Each row is a point. Two turns around zero, p and q, are shown by what they do to some points. Where does a point land after both, in the order given? Backwards means that the second turn is done in reverse. Each puzzle has new turns, and all numbers are rounded.

Turn p:
[-3 -7] -> [-8  0]
[11 44] -> [45  5]
[-13  10] -> [ 5 16]
[-33  -6] -> [-17  29]
[ 38 -41] -> [-25 -50]
Turn q:
[-26  -2] -> [-21 -15]
[-20  21] -> [-28   8]
[ 47 -19] -> [50  7]
Where do these land?
q, then p: [ 37 -37] -> [  5 -52]
q, then p: [-22  48] -> [13 51]
q, then p backwards: [-12 -22] -> [24 -8]
q, then p backwards: [  3 -11] -> [10  5]
p, then q: [-6 22] -> [ 9 21]

Turn p:
[-12   3 -35] -> [ 13  19 -29]
[ 9 -8 18] -> [ -2 -15  16]
[ -8 -27 -10] -> [ 14 -19 -18]
[13 10  9] -> [-2  6 18]
[-2 23 18] -> [-23  10  14]
Turn q:
[15  7 -3] -> [ 3 15 -7]
[-17 -13  20] -> [ 11 -26   8]
[-13  22  11] -> [ 8  6 26]
[ 14 -16 -28] -> [-23   4 -26]
Where do these land?
p, then q: [-10 -13   8] -> [ -9 -14  -8]
p, then q: [ 2  5 48] -> [ 17 -42  16]
q, then p: [ -1   2 -15] -> [-11   3 -10]
q, then p: [ 19   1 -12] -> [  0  20 -10]
q, then p: [  6 -10  -2] -> [ 8  3 -8]
q, then p: [-15  16 -27] -> [-33  -2 -10]

Turn p:
[ -8 -11  12  19  -8 -11] -> [-12   5  14  12 -19  -3]
[  8 -23 -26  14   8  35] -> [ -5 -43 -27   0 -12   5]
[  7 -23  31 -22 -21 -29] -> [ 22  13  40  -6 -15 -27]
[-10   2  -8 -23   2 -47] -> [ -8  32   7 -19  11 -36]
[ 22   8 -12  21  22  21] -> [  1 -19 -29  26  10   9]
[-28  43  16  -4  25  37] -> [-14  -4   6   0  44  52]
[ -4  20   3   2 -14  15] -> [ 6  8 -3 -3 -1 27]
[ 14 -15 -17  -7 -13 -20] -> [  9   7 -10 -10 -16 -27]
Turn q:
[-16   9 -18  19  -3 -12] -> [-20  21 -10  11  -7  -8]
[-24 -15  23   3 -26 -27] -> [-36 -12  -1 -32  -5 -17]
[ 48 -11  -3   0  23  -6] -> [ 34  -9  33  19 -13 -10]
[-18 -21  12   8   9  17] -> [-18 -24  -4   9   4  18]
[ 39  22 -15 -29 -34  35] -> [ 54  24  -6 -29 -11  31]
[  1   4 -23 -16  35 -23] -> [ 17  -1 -11  29   8 -35]
[-16  -9  -6 -10   2  12] -> [ -1 -11 -21   3   2   8]
[-14  20  29  25  -7   4] -> [-30  13  18 -10  21  14]
Where do these land?
q, then p: [-10 -17  33  -4 -23  -3] -> [  1 -16  25 -32   7  -9]
p, then q backwards: [  3   4 -13 -23 -36 -33] -> [ 19  25 -17  -9 -35 -23]
q, then p backwards: [ 8 -4  1 21  1 16] -> [-9  6 18 14 -8  9]
p, then q: [24 26 -3  2 19 -3] -> [ 5 16 10 35 -3 -2]
p, then q: [  3 -14 -37  17  34  44] -> [ -9 -30 -35  33 -41   4]
q, then p: [-15   2  -8  34  28  12] -> [-34  -5  -2  21  -9  26]
q, then p: [  5 -14  -1 -30  -7 -33] -> [ 11  17   4 -12  -7 -40]
p, then q backwards: [-18  15  28 -17 -16   0] -> [ 25  20  19  15 -11  12]

Turn p:
[ 18  17 -11   9 -15  13   2  22   0] -> [ 13  13   8   0   2  17 -12  28  -7]
[ 30   6 -12   9 -30  25  14  -5  -3] -> [ 27  17  -5 -21 -16  19   8  27  -9]
[ -4   7 -27   3  11 -22   6  15  -5] -> [-1 21  2  9 33  0 -5 -4  5]
[-30 -15  13   0  -4   3 -10  -8   9] -> [-11 -20 -15  21 -13  -9  11  -8   1]
[-16 -22   6 -11   8  -3 -27  -8   4] -> [ -8 -31 -19   6   2  -9  -5 -16   2]
[-14   0  15  -6 -11  -7   2 -11   9] -> [-11  -5  -5   5 -13 -14  11   3  12]
[ 12   4  -8  16   4  25  27 -10   9] -> [ 22  15  13  -3 -15  23  19  -5  -2]
[ -3   3  -4   3  16 -25  -6  -2 -26] -> [-10  14   0  -4  17 -20 -14 -18  -9]
[  0  17  -4  14  22 -19  -3  27 -24] -> [ -9  19  22  10  24  -8 -25  -6 -17]
[ -8 -10  19  -6   6  -8 -19 -21  27] -> [  2 -30  -5   5 -14 -18   1 -13  24]
[ 32  -6   0  -4 -14  12  24  19  -5] -> [  9   4  16 -24   7  16  14  27 -14]
[-16   0  12 -28   8   6 -12 -17   6] -> [-23 -19 -12  -5 -14   3  -3 -15  17]
Turn q:
[  6   8  -2  15 -16  20   4   7  15] -> [  4   2  -2  -7  -6  25  -3 -17  15]
[ 15   6 -21 -13 -14 -23  19  -6 -14] -> [ 32  -2 -18  16   6  -9  20   5  -4]
[-32   7  27   3 -15  41  -7   7  12] -> [-13  -3   5 -37 -27  13 -31 -22  -3]
[-10 -12   1  22  -3  20 -10  22   5] -> [-12   1  10 -11  -2  34 -14   4  -2]
[ -8  11 -12  18   4 -11  -1   5 -15] -> [  7  21   8   1   7   7  10   3 -16]
[  3 -13   3   4   0 -18  22 -12  -6] -> [ 10  -5   6   8 -14  -9  21  16   3]
[ 12  11   8   5  13 -24  -8  14   8] -> [ 1 21  8  3 19 -9 -4 13 17]
[ -2   3  13  -2  17  32  -8 -13   3] -> [-23 -13  15  -6  -3  -5  -8 -26  -1]
[  0  -8 -18 -25  15 -17  12  -4   1] -> [  1 -14 -15  -1  17 -19  20  15  -4]
[ 26 -10  -6 -34  -4 -22   9  -9 -26] -> [ 26 -23 -11  30  10 -28   4  13  -7]
[-12  -5   5   8   4   2 -31 -11  17] -> [-35  14  -6   3  -7   1 -12  -1   1]
Where do these land?
q, then p: [ 13   2  13  14   8  21  -6 -21  -6] -> [  4  -3  -6   8 -28 -21  12  -7  -2]
q, then p: [  7 -14  14 -15  23   4  19 -25 -27] -> [ -3  -7   7  -6   9 -40  26   0 -19]
q, then p backwards: [ -2  -3 -13  17  -6  -9 -19  23  -8] -> [  2  13 -23   4  -5  12   3  23 -10]
p, then q: [-30  20  -6 -48  -5  -6  10 -21 -10] -> [-14  12 -38 -43  -9   1  17 -12 -15]
p, then q: [ 16  -2 -20  12  14   9  -4  -8  -2] -> [ -4  -9   2  21   8  -7  -2 -22   6]
q, then p: [  7  19  28   1 -14 -24  23  12  13] -> [ 11  -8  17 -14   5  -4  -9  29  35]
p, then q backwards: [ -8  -6  -3   8   4  -3 -14  -8  16] -> [ 20   1   1 -11 -11   2   4  -8   0]
q, then p: [  9 -16   2 -15  -8  -7 -17  36  11] -> [  8 -26   1  15  20  20 -25  -3  -1]
p, then q: [-6  3 -4 21 11 15  0 11  4] -> [  0   3  20  13  -9  11  -5 -13   1]
p, then q: [ -7  -2 -11   6 -25  -1   7   0   9] -> [15  4  1 -7 14 17 11  0  8]

Turn p:
[ -9 -26  -1  -7  -6  -6 -30   2   2  -7 -10] -> [  9   2   6  -4  12  13  19  20  -1   4 -26]
[-19  23  20  17   3   8   3  10   6   2   5] -> [-17  -8   3  14 -13  21  -5 -17 -14   6  10]
[ 15  16   3  21 -18   3  20   6   0   9 -10] -> [ -6  16  17  12 -19 -11  -9  -5  -6 -11  20]
[ 20 -16 -18 -10   2  -3 -23   5   0 -30  12] -> [  6  12 -16 -22  13  15   3  21  20 -20 -13]
[ -8 -17 -13   1  -8  27  33  -6  -5   7   9] -> [ 12  17  -6   1 -14 -15 -22  -3  11  32   4]
[ 28  15  24   2 -14   6   1 -15   7   6   6] -> [  0  -3  15 -22 -26  -7   0 -16  -7 -19   7]
[20  9 21 16  0 -5 29  3 25  9 -3] -> [  5  -4   5   5 -32  -7  11  -7  -5  -8  37]
[  5   3 -17 -14   8   7 -21   2   3  -3 -14] -> [  3  15  -9  -4  23   1  13  -7  -3  -9 -12]
[ -4  21   9  18 -18 -13  21  -9   1   4   2] -> [-14 -10  10  19 -27 -12 -11  -5  -1  -9   7]
[ -6 -11  -8  -1  19 -14 -34   9 -17  11   7] -> [ 11 -16   8  -1  39  18  -3   9  -2  -4 -10]
[-12  -8   4 -15  23  -8 -13   3 -25 -13 -13] -> [-14 -11 -12  -9  30   1   3  19 -16   9  -8]
[-21   0 -15   8   5  11  36 -27  10  10   4] -> [ 14  -4 -22  22 -20 -23 -17 -15   1  22   0]
[-10  -8  -9 -36   5 -14 -21  17  -7  -3   4] -> [-11  -7   0 -10  35   6  18   5  21   7 -13]
Turn q:
[ 30 -18  -6  -7  -5   6   9 -22  22 -11   6] -> [ 14   3  36  -5  -4 -10   4  -7  23 -16 -10]
[ -4  16  -3  12  19   3 -14  39  38  18   5] -> [-23  -5 -17  15  10  17   6  10  17 -29  40]
[ 23  12  -3  -6   5   9   8  12 -14   8 -23] -> [-1 -5  5 -8 -7 16  1 36 -1  3 -8]
[ 11 -13  26  -7 -15  -7  -9   1   2   8  12] -> [ -1  24  11 -19   7   6 -16 -11  -1  -1   8]
[-15  28   0  -8  31 -13  -1  -1  -6  18   3] -> [-12  -3 -17   4  24   0  28  13  -5  19  12]
[ -1  -4   9   6  16  -2   2 -18  24 -11   2] -> [ -4  -4  21  16  18  -5   8 -15   4  -9  -1]
[-11  -1  -2 -13  -7  12  14  -3  19  -2   3] -> [-14  -4   9   6  -8 -20  -5  -3  15   3   5]
[-24  -6 -17  -5  -3  -8  -1  29 -27 -20 -12] -> [ 12 -13 -40   9  -3  -7 -26  11  -6   8 -12]
[-11  17   7 -23   5   7 -18 -30 -20  -9 -10] -> [-19   1  -5 -10  11  -1  14  -7  -3  24 -38]
[  0 -19   9   7 -24   3  10  -6 -21  -6 -12] -> [ 12   0  10  -6 -18   1 -24  -6 -18  12 -12]
[ 10  -3   0  20 -41  -6  15   5 -15 -14   9] -> [ 21  26   2   6 -34  -5 -16  -2 -18  -5  -4]
[ 10 -10  -2  20   9  11   1 -12  -5   5  24] -> [ 11  -5   9 -14  -2  -7  17 -12 -16 -19   7]
[-18  -1 -19   4  11 -13 -17   6   4  15  -8] -> [  4 -17 -23   6   6  15   8  -9  11   9  12]
Where do these land?
p, then q: [-10  15 -13  -2 -32 -24  31  -8  12 -13  20] -> [  2   9   1  36 -16   9 -15 -36  17  -6  16]
q, then p backwards: [ 32  25  14  10  -9 -15  19   6 -11  -5  28] -> [ 28 -18  -9  17 -11  13  -3  10   3  -7 -40]
q, then p: [-17  14   0   0  26  -5 -34  24  48   1  -4] -> [ 22   0 -51  23 -13  32 -12  -7   1  15  -6]
p, then q: [  7 -11   8  -5  11  30   1   2  -7   3   8] -> [-10   6  -3 -26   2   0  16   7  12  10  -4]
p, then q: [-11 -10  -2  -2   3  14  -2   4 -29 -12  -2] -> [-14 -12 -23 -10   8  15   4   8   3   8   5]
p, then q: [  2 -16  16 -20  27  11  21 -10  -9  -4 -13] -> [ 22   1 -17 -23   4  -9   8  12  13  22  16]
p, then q: [-13   7  11  -9  -1  -7 -13  -8   2   6  16] -> [ -1 -17  17  -6   2   1 -12 -12   4   6  -4]
p, then q: [ 10  -5 -15  12 -26  -6 -25 -14   2   1 -15] -> [ -4  10   9  23   3  17 -15  20 -10  -4 -22]
q, then p: [-27   0  -9  24   7 -17   2   6  -6   6 -12] -> [ 28   8   7   2   3   0 -32   7   1  -1   0]
p, then q backwards: [ 12 -27   0 -11   5  -4  -5  -4 -15  -9 -16] -> [ 16   7   2 -17  16  -1  11   5 -23   0   9]
q, then p: [ 24   9  21  -2 -18  17  25 -13   0 -10   3] -> [-39 -11  23  -1  -8   4  11   2 -14  -2   3]
q, then p: [ -3  14 -19  -2  10  13  -6   3  -4  14 -11] -> [ 7 15 -1  9 -3 -3  2  5 16 23  4]
p, then q: [-10 -15   3  -9  -9 -15 -15  17  19  13 -15] -> [ -3  -5  28   9  -1  -6  -6  19 -17  -1  19]
q, then p: [  4   0 -15  18   6   8   0  -5  -3   8  13] -> [ -4   3  -5 -10 -12 -13 -10  13  14   3   3]
